Rows are points. Examples show where two turns around zero, p and q, send a point. Write where each new point lands after one turn and then the other. Backwards means that the second turn is done in reverse. Each puzzle has new turns, and all numbers are rounded.
(in the rows, 128 means zero)

Turn p:
[178,86] -> [177,84]
[106,158] -> [107,159]
[92,150] -> [93,151]
[139,96] -> [138,96]
[124,149] -> [125,149]
Turn q:
[194,147] -> [197,124]
[101,122] -> [101,131]
[90,132] -> [93,144]
[127,111] -> [121,112]
Where do these land?
q, then p: [133,111] -> [127,110]
q, then p: [164,167] -> [176,151]
q, then p backwards: [141,96] -> [131,94]
p, then q: [75,138] -> [82,156]

Turn p:
[155,88,127,125] -> [157,94,128,108]
[86,110,117,179] -> [112,99,154,183]
[138,175,179,175] -> [125,178,196,132]
[156,125,160,90] -> [131,135,126,71]
[110,125,97,97] -> [115,121,83,134]
[144,113,82,94] -> [151,115,73,124]
[106,161,133,137] -> [105,156,135,146]
Turn q:
[115,152,138,159] -> [156,158,132,139]
[173,152,103,148] -> [168,105,90,134]
[119,131,83,106] -> [98,128,87,131]
[95,147,109,75] -> [82,154,102,94]
[99,56,142,164] -> [103,119,185,187]
[162,111,157,148] -> [158,98,157,131]
[133,147,164,96] -> [132,133,144,79]
Where do these land?
q, then p: [104,97,134,144] -> [111,131,166,139]
q, then p: [197,197,98,131] -> [204,116,62,120]
q, then p: [98,104,144,99] -> [78,130,135,123]
p, then q: [116,118,140,167] -> [144,131,168,136]
p, then q: [168,133,144,148] -> [153,109,137,93]
p, then q: [93,153,121,74] -> [93,169,87,140]
p, then q backwards: [120,94,115,133] -> [158,108,117,130]

Turn p:
[131,125,119,121,163,148,111,100] -> [98,131,126,141,140,167,130,120]
[134,120,140,63,123,167,124,100] -> [123,135,172,124,122,175,179,134]
[208,122,101,79,105,124,118,209] -> [180,126,192,175,188,93,137,181]
[118,119,104,134,92,180,116,96] -> [133,80,118,112,113,175,144,151]
[94,106,115,85,127,126,97,98] -> [117,144,156,85,131,177,121,132]
[110,125,154,190,113,95,117,113] -> [143,126,91,122,85,116,80,103]
[105,111,142,148,169,109,181,95] -> [91,125,111,111,125,111,135,57]
[129,186,116,170,142,76,176,147] -> [140,153,60,128,153,62,130,107]
[135,148,164,154,134,80,116,155] -> [144,168,115,149,110,88,94,121]
[115,119,125,136,114,176,123,166] -> [109,93,139,132,113,115,133,174]
Turn q:
[121,132,173,79,112,119,85,156] -> [138,127,111,124,131,83,89,187]
[160,146,83,114,103,109,158,128] -> [172,145,146,123,137,180,139,135]
[85,148,141,147,118,94,105,105] -> [133,155,117,169,89,98,132,123]
[125,92,118,132,109,79,93,183] -> [103,148,82,144,124,151,134,194]
[122,149,123,152,172,193,121,126] -> [90,128,140,109,148,118,96,66]
[162,114,94,141,39,186,129,85] -> [142,68,187,152,91,197,87,122]
[133,89,117,94,120,98,153,168] -> [137,126,103,91,130,151,157,178]
[99,140,83,133,153,181,105,108] -> [117,129,109,115,113,142,83,63]
[137,136,147,115,169,117,137,156] -> [122,146,117,105,166,103,142,135]
[125,141,182,142,126,133,169,110] -> [126,118,177,125,123,86,160,123]
[138,120,148,159,187,100,153,84] -> [128,119,120,151,155,99,191,82]
Where do these land?
p, then q: [110,128,85,116,117,125,148,114] -> [148,113,104,90,145,126,132,119]
p, then q backwards: [131,155,97,169,126,107,132,135] -> [129,119,128,94,159,117,88,128]
q, then p: [133,136,182,57,211,104,126,131] -> [133,182,144,129,225,112,108,81]
p, then q: [111,139,143,177,64,115,121,83] -> [162,89,135,138,131,197,92,149]
q, then p: [162,152,105,59,142,154,99,163] -> [105,166,159,172,172,167,111,164]
q, then p: [171,106,157,115,136,160,154,122] -> [96,132,180,132,124,123,120,93]
p, then q: [130,122,106,117,101,115,117,132] -> [129,118,122,119,162,125,118,141]
q, then p: [147,109,118,133,146,124,105,125] -> [102,109,119,126,146,137,114,125]
p, then q backwards: [72,141,143,175,175,173,159,123] -> [74,63,142,169,156,145,105,147]
q, then p: [143,145,119,118,135,110,143,191] -> [98,164,126,140,146,107,160,162]
p, then q: [98,76,154,172,57,120,105,90] -> [151,53,130,151,116,158,75,180]
